Every row gives one point. A path goes straight from each point to the next, and from the last back to the first. The post is the endless flat space through its rows: a point in 2 columns, a line in 3, a plane in 4, and so on, so that a path can go around it. How many times does the path go around the post? Going back the other way cancels.
(in the rows, 128 means zero)

Post:
[[138 121 117]
 [141 157 175]]
Path, 13 rows:
[[180 189 159]
 [124 187 152]
 [125 191 148]
 [159 176 156]
 [180 152 163]
 [148 135 171]
 [189 144 152]
 [148 143 113]
 [123 147 125]
 [107 150 114]
 [150 159 151]
 [167 143 144]
 [176 148 179]]
Times around: 0

Post, 8 rows:
[[143 127 178  95  69  96 162 136 163]
 [101 125 135 143 134 173  97 109  58]
 [133 133 200 185  90 131 178 112  72]
 [156 131 105 113 187  99  45 111 156]
 [151 142 137 107 102 108 107  82  87]
 [160  86  91 139 118  63  54 175 135]
 [107 131 149 122 159 126  65 139  42]
 [113 151 139  84 179 120 172  86 100]]
Path:
[[138 172 143 136 125 106 120 127 132]
 [138 144 123  99 133 171 149 129 167]
 [156 106 133  93 154 148 122 126  64]
 [139  93 140 116 143  93 110  89  94]
 [ 66 130 176 117 111 136  99 108 107]
 [145 153 140 176 100  78  79  88 139]
 [132 148 137 156 101 138 107 136 106]
 [158 123 142 131 141  88 111 158  84]
 [174 103  89 110 219 103 136  96 131]
 [121 100 137 135 145 124  62 135  85]
 [ 99 117 134 111 150  81 108 143 102]
 [ 88 149  98 123  86 107  76 133  66]
 [158 147  99 116 163  91  88 125  91]
 [163 118 133 142 157 132 115 118 101]
 [136 113 139 142 183 109  84 123  89]
 [115 115 109 128 187  83  60  91  95]
 [107 123 119 107 140 110  75 107 128]
 [126 110 143  91  85  90 125 128  86]
 [156  62 118  82 111  77  97 123  95]
 [126  83  88 127  94 120  58 136 110]
 [137 158 163 184 121  65  54  75 118]]
Times around: 3

Post:
[[103 122 130 116 138 185 165 121 108 124  81  76 194 114]
 [120  90 114  33  62  90  43  96 110 145 111 194  67 149]
 [137 148  72 109 200  90 101 117 107  71 138 158 120 109]
 [146 150 105 200 179 140 138 121 110 101 114 137 116 149]
 [125 136  92 133 138 128 169 142 177 123 146  94 148  92]
 [133 105  89 133 159 132 139 108 134 112 182 155 193 108]
 [119 140 123 126 150 130 156 132 143 170 141 179 205  70]
 [129 103  74 100 129 122 145  66  84 113  97 127  39 137]
 [ 88 130 176  93 139 127 133  78 149 176 158 119 141 133]
 [ 90  82 190 104  97 122 150 107 134 127 115 125 148 105]
 [147 148 105 109 177 181 157 200 105 118 171 132  68  97]
 [ 86 115 135  75  71  76  81  94  54 136 149 126 165 104]
 [ 94 135 117 192 169 208 121  87 113 103  89 116 143  87]]
Path:
[[113 144  96 119 125 162 132 118 141 107 133 134 140 137]
 [ 49 124 101 151 123 148 172 109 142 138 133 134 145  91]
 [113 113  97 140 166 144 157  95 136  73 110 152 131 135]
 [132 116 100  55  83 109 142 137  63 143 155 160  89 100]
 [147 167 157  93 205 135 156  68  96 126 184 114 169 103]
 [147 109 104 152 104  98  83 113 141 106 111 113 151 128]
 [140 105 115 136 153 129 131 157  30  99 171 112 112 130]
 [ 72 132 122 137 161 155  81 145 141 115 121 146 166 111]
 [ 72 122  75  62 118 152 150 103 110 147 126 135  99 109]
 [ 96 124 116 130 177 136 111 102 130 122 147 111 132 140]
 [117 144 135 112 176 127 117 117  71 146 111 150 128 105]
 [156 153 137 171 196 142  91 140 100 123 131 167 133 174]
 [ 85 100 189  61 143 102 153 136 206 142 167 108 145  95]
 [127 156  89 129 194 162 164 130  37 141 109 151  99 176]
 [ 74 136  99 147 160 152  91  90 180  75 107 149 156 135]
 [103 135 118  99  88 158 168  66 116 167 104 127 146 104]
 [156 139 111 134 140 110  81  83 126  94 133 148  86 147]
 [126  69 103 108 151 169 160  49  67 128 153 116 147  80]
 [123 129 105 127 150 144  76 106  85 148 157 107 134 130]
 [155 140 135 136 149 108  93 114  72  96  87 119 128 120]
 [146 146 111  71 102  94  94 119 113  97 145 115 175  72]]
Times around: 1

Post (17 x 18):
[[ 97 132 109 158 140 152 172 114 161 114 139  95 128 149 154 132 216  40]
 [153 130 145 188 175  63 131 141 183 116 128 124 121 128 119 203 140 169]
 [144  99 156 118 144  75 112  83 195  95  98 131 107 125 117 159  95 147]
 [107  87 182 131 188 149 160 143 121 119 116  92 168  82  86 184 157 147]
 [132 120  90 122  73 162 158 119 113 123 117 103 152 111 145 133 194 142]
 [131  84 203 160 115 115 133 120 119 120  67  65  57 157 111  90  94 144]
 [100 150 173 134 136 108 118 165  90 150 126 125 183  93 154 104 163 107]
 [107 130 142 106 145 150  65 125 157 114 118 119 132 177  89 134 146 154]
 [141 131 171 174 113 137  86 136   7 128  80 140 177 137 126 149 164 106]
 [150 132 119 168 103 137 154 104 122 146 136 128 139 115 163  92  92 104]
 [143 117 147  87 133 125 186 130  92 132 165 146 112 101  92 173 171 178]
 [142 119 126 107 111 140 116 161 153 124 140 122 171 138  73 108 157 106]
 [126 118 169 127  85  87 144 160 104 112 110  80 150 186  94 177 114 172]
 [120  94 105 115 162 175 169 125 176 121  94 123  97 158 172 109 171  70]
 [115 142  89 112 149  76  97 133  77 145 131  80 117 108 114 147 163 143]
 [131 124 124 154 118 106 166 112 105 179 130 140 209 106  83 101 144 176]
 [119 158 152 144 103 122 101 164 149 201 113 144 126 145  82 126 106  99]]
Path (17 x 18):
[[112 151  85 140 162  90 137 149  94 148 163 150 119 112 125 142 120 113]
 [118 157 127 106  75  91 185 131 114 117 136 142 142 144  96 133 120 123]
 [ 97 146 159 124 133 148 119 140 132 147 117  95 145 132 107 135 177 119]
 [158 132 109 132  89  86 147 146 124 128 105 116 145 154 108 134 150 108]
 [104 110  94 154 120 138 105 124 155 132  31 100 166 134 137 150 133 129]
 [ 87 104 140 124 223 119  89 140 123  87 108 110 160 162  82 123 123  92]
 [119 139 154 131 187 109  99 116 204  64 124  87 111 141 112 151 133 131]
 [189 137 161 156 155 138 104 145 145 133 140 110 112 135 138 123 118 120]
 [139  99 167 113 105 145 145 143 198 147 120 135 156 175 140  97 169 122]
 [136  68 157 138 118 122 125 115 169 137 106 146  98  97 163 130 128 139]
 [ 99 123 107 183 149 160 141 162 161 119 112 112 166  85 147 113 144 160]
 [108 174 147 147 118 122 154 107 140 105  99 118 130 138 173 106 114 120]
 [139 154 154 167 142 121 149 202 122 161 137 118 142 174 145  80 162  88]
 [138  96 165 147 149 109 147 107 103 117 117 126 140 143 133 125 196 165]
 [140  95  74 144 126 109 134 133  92 111 136 138 150 132 165 148 167  67]
 [112 129 118 130  84 123 182 137 119 122 153 149 131 113 102 112 177 172]
 [123 104 104 156  69 130 165  99 110 105  90 159 167 116 126 131 148 133]]
Times around: 2

Post, 17 rows:
[[149 118 108 171 145 106  85 125 150 151 101  89 115  82 132 156 134 131]
 [162 156  51  99 142 158 101 124 103 174 154 121 153  63  93 122 147 118]
 [123  88 180 175 141 111 190 170 119 161 110 148 101 127 111 126 107 121]
 [131 119 164 180 115 106  75  98 130  90 111 171 136 162 122 139 136 101]
 [147 139 129 133 149 168 116 160 135  94 157 131 142  83 128 135 173 127]
 [110 127 145 112 161  88 134 149 154 155 113 122  99 160 156 131 134  64]
 [136 125 158 112 158 113 139 133 103  99 129 194  45 117 159 156  91 117]
 [ 67 135 135 142 171 170 120  48 146 130 168 101 124 110  91  96 165 168]
 [152 120  93 136 165 159 158 147 145 123 112 167 176 144 112 164 121 109]
 [155  88 205 126 157  68 118 131 115 124  96 127  95 138 138 184 149 151]
 [166 191 136 173 170 178 119 111 150 157 103 112 174 126 118 143 154 152]
 [171 106 166 174 190 157 135 125 149  91  86 121 150 134 147 126 115  70]
 [171 122 113 119 114 116 140 100 141 142  69 169 111 130 155 129 131  79]
 [131 134 169 125 147 182  75  74 118 149 130  92 124 140 163 162 141 163]
 [151 182 147  83 115 134 161 194 140 118 127 167 175  98  98 127  97 108]
 [ 93 200 102 140 101 139 159  74  83 134 150 125  70  44  92 159 133 157]
 [151 133 157 123 170 141 123 128 148  81  80  82 126 191 155 115 140 115]]
Path:
[[196 166 105 120 133 133 146 218 100 102  58  93 135 117 103 147 127  92]
 [138 156 164 152 114 126 157 104 130 101  74 149 112 162 119 151 114 123]
 [159 117 119 152 132 106 105 180 124 153 154  34 133  83  91 146 116 175]
 [121 115 180 171 110 117  88 113 136 148 148 112  97  79 152 154 140 145]
 [171 116 188 143 162 124 201 143 176  88  90 114 108 130 145 123 143  79]
 [101 104 169 197 129 142 218 136 129 172 123 105 104 118 163 104 109 101]
 [117 136 158 176 197 134  97 160 102 131  91  99 103 139 160 186 128 134]
 [171 155 118 124 114 133 138 131 127  95  67 168 102 111 115 115 181 120]
 [201 160 211 108 161 140  63  23 146  82 115  94 180 114 120 139 201 127]
 [103 102 184 151 122 134 167 101 130 108 133 127 114 113 143 164 133 107]
 [186 107 154  97 165 117  67 173 105 108 132 116 166 136 125 142 100 139]
 [150 220 124  75 163 159 125 112 117  72  95 167 178 175 101 147 137 163]
 [ 99  99 167  93 174 229 157 110 129  83 142 126  96  94 129 100 153 156]
 [147 125  95 131 186 136 154 185 112  80 132 113 103 154  90 148 152 181]
 [185 146 153 127 150 193 153 197 140 148 147 106 155 119 117 128 115 144]
 [140 104 148 177 148 135 167 168 165 156 149  74 170 122 133 160 153 151]
 [130 103 149 122 137 128 123 108  64 125 135 143 102 135 141 100 109 153]
 [158 163  78 119 124 174  98 100  49 153 156 169 156 123 111 189 198 100]
 [190 178 195 140 156 143 109  39  99 131  86 137 112 116 101 139 158 105]
 [187  98 122 148 145 125 144  86 102  97 100 163  74 161 146 142 139 157]
 [125 177  20 106 138  87 122  86 158 202 116  97 153 102 120 146 172 100]
 [114 156 145 133 171 136  98 118 151 110 116 169 128 101 135 151 107 133]
 [162 115 131 124 132 160 133 203 130  82 106 174 181  77 135 152 104 161]]
Times around: 4

Post:
[[137  85 146  94 133 134  80 125 166 132 159 167  79 152  87  58 103  92]
 [147 112 138 121 103 129 123 123 135 135 104 147 161 143 141 112 110 135]
 [131  82 154 130 114 149 134 159 100 104 180 112 119 131 168 116 142  95]
 [162 142 103 130 133 112 180 148  80 143 163  94 107 123  81 125 150  91]
 [143 123 126  96 154 158 128 171 147 175  85 145 161 126  79 152 149 136]
 [125 148 131  91 107 129 136 116  81 116  73 127 198 110 174 117 103 123]
 [143 137 117 151 141 147 124 135 135 140 133  99 163  76 116  86 176 106]
 [120 120 116 124 100 158  93 158  92 140 114 130 124 164  92  97  85 153]
 [120 141  95 107 134 150 177 124 176 165 135 130 116 149 115 126 109 138]
 [114 109 126 139 143 136 142 155 120 127 163 146 131 175  59 102 100 127]
 [114 169  63 119 147 127 127 115 113 104 172 148 117 145 144 128 141 132]
 [120 163  79 118 122 143 153 143 110 116  76  68  84 138  91 131 142 181]
 [133 106 154  80 111  93  77 137 114 119 171 126 144 121 100 133 101  89]
 [148  54 160  93 175 101 107 149 133 162  73 156 151  84 115 132  69 111]
 [139 194 132 107 126 119 153 114  98 166  90  59 127 122 129  87 141 180]
 [ 90  99 129 173 133 167  91 100 142 119 167 197 124 117  99 120 101 111]
 [152 166 141 124 163 135 147 143 122 127 115 114 128  68 150 143 103 181]]
Path:
[[139 156 148 108 159 188 187 166 121 111  74 133 110 161  90 152 142 195]
 [147 170 183  87 130 155 110 133 220 154 134 127 141 110 193 105  94 176]
 [112  90 126  82 101 142  59 141 171 171 147 137 139  95 116 123  93  85]
 [110 104 134 126 176 180 117 152 132 162 137 163  80  92 148 117 105 207]
 [155 104  64  83 115 139 183 197 111 162 114 138 150 134 132  90 115 109]
 [ 92 196 121 128 176 117 127 131 163 194 181 136 139 117 110 126 116 169]
 [149 113 162  91  96 147 127 144 134 132 126 140 140 120 100 113 118 132]
 [135 128 109  63 117 102 197 146  88 168  60  53 191  93 130 186  92 128]
 [118 112  68 112 125 121 207 146  54 138  85  55 213 129 123 110 122  12]
 [121 121 158 103 131 120  75 148 185 125 184 160 119 161  66 149 110 109]
 [142 101 165  92 116 123 111 181 127 148 146 129 151 133 129 137 143 131]
 [131 133 188 130 187 185 111 143 170 167 123 159 150  81 125  54 161 188]
 [170 112  87 166 129 192 166 169  73 137 103  86 154 135 140  49 167 100]
 [127 168  78 175 122 125 146 143 157  91 155  92 142 127 100 119  93 163]
 [ 79  48 142 177 164 164 134 169 113  87  84 160 144  58  68 135  96 104]
 [ 96 123  83  76 116 137 111 132 139 117 120 124 112 183 129  74 122 166]
 [ 93 162 142 133 165 141 105 107 153 107 223  95 148  68 109 107 116 122]
 [139 123 149 102 171 142  89 149 157 148 108 143 100 133  58 121 148 119]
 [157 145 157 149 152 141 102 117 164 200  34 168 166  37 117 182 147 162]
 [166 141  73 120 105 156 142 180  87 144 143  85 122 109 158  63 173 155]
 [166  96 117 116 117 185 135 168  67  94 120 139 148 135 119  67 145  92]
 [146 148  96 172 150 148 145 124 177 135 142 112 122 102 128 118 123 193]
 [174 130 146 102  86 173 104 155 190 216 162  95 131 119 132 105 160 167]]
Times around: 4

Post (17 x 18):
[[135 127 101 126  90  81 188 127 122  96 161 113 169 106 155 124  66 124]
 [139 134 149 133 104 171 163 136 158 128 118 151 117 125 133 172 152 186]
 [143 149 158 152 143 135 111 159 145 133 110 191 152 176 137 119 121 106]
 [136 102 140 146 131 133 119 125 184 143 155 109 209 107 116 136  94 130]
 [147  95 154 143 159 166 120 134  96 154  90 110 175  72  98 148 119 125]
 [141  85 110 138 141 115 153 108 131 145 152 127 140 101 157 146  74  96]
 [161 132 139 137 140 184 109  65  73 153 121 117 154 127  89 128 116 124]
 [125 147  90  75  91 157 142  82 129 106 144 120 152 125 134  93  56 181]
 [150  79 198 159 120 176 102 129 149 139 142  89 194  91 139 139  98 122]
 [121 130 161 127 130 130 111  93 154 114 112 144  96  90 125 124 130 149]
 [158 127 144 153 107 124 148 160 198 155  71 152  42 177 126 120 140 125]
 [123  94 105 146 111 116  72 115 132  74 120 172 165 119  92 112  88 106]
 [ 85  75 109 148  86  85 125 109 127 102 120 114 198 102 170 150  81  93]
 [135 141 135 166 122 174 166 123 130 141 156 119 134  95 127  93  97 125]
 [122 101 136 139 165 119 144 160 150 126 158 129 132 145 103 142 123 148]
 [144 159 110 121 148 100 129 135 103 206 185 156  97 151 109 131  79  54]
 [149  78 130 164 118 130  54  90 116 166 117 133 129 109  99 131 138 160]]
Path (24 x 18):
[[118 102 159 142 117 117 112  69 147 134 145 118 170 102 156 136  75 131]
 [137 132 116 128 140  79 163 163  92 100 124 107 149 164 138 132  63 118]
 [190 171  78  85 170 114 165 143 162  90 105 171 120  73 115  71  76 151]
 [114 110  96  90 150 123  82  54  93 162 129 110 172  69  63  64  95 115]
 [ 95  88 152 103 107  84  97 108 153 117 125 144 170 129 127 160 119 108]
 [ 99  94 116 118  77 140 123  70  71 102 188  87 210 106 149 134  91  81]
 [130  94 160 156 113 207 161 171 143  84 127  46 142 122 177 100  83 172]
 [110 162 157 124 146 132  70  89 171 124 139 179 118 122 160  56  52 128]
 [155 141 166 116 105 172 207 141 133 135 158 133 159 150 186 110  37  59]
 [135  71 134 133 168 102 123  99  90 121 109 129 155  99  73 193 157 111]
 [109  96 112 174  52  99 138  97 118  91 117  80 173 142 167 176 126 108]
 [166  72  59 167 125 154 122  84 198 139 158  94 190 164 112 123  60 161]
 [161  98 188 141 106 138 148 125 187 154 142 121  99 120 193 125  69 121]
 [ 88 119 178 162 125 141  53  96  75 167 135 136 130 113 113 103 162 160]
 [188 161 144 136 194 130 115 167 121 160 129 138 146  73  54  68 128 136]
 [168 128 103 128  73 103 101 173 113 114 145 140 119 124 120 139  62  72]
 [ 90 156 107 140  85 231 102  96 113 110 140 157 163 111 100  96  67 176]
 [132  59 123 152  49 135  73 124 101 162 105 143 152 132  90 158  99  92]
 [149 115 145 126  98 197 141 128 172 103  94 154 164 124 108 129 139 119]
 [150 140 148 149 145 140  72 100 162 121 140 150 129 119 101  84 102 110]
 [131 132 142 192 102 153 100 159 164 141  94 161 120 120 117 147 112 116]
 [ 66 122 123 155 139 139  74  88 130 141 117 190 185 129 121 131 112 137]
 [165  92 188 112 177 199 158 113 146 156 152 114 117 104 118 113  74  80]
 [127 128 175 128 125 212 150 114 121 121 114 149 163 125 130 120 138 135]]
Times around: 3
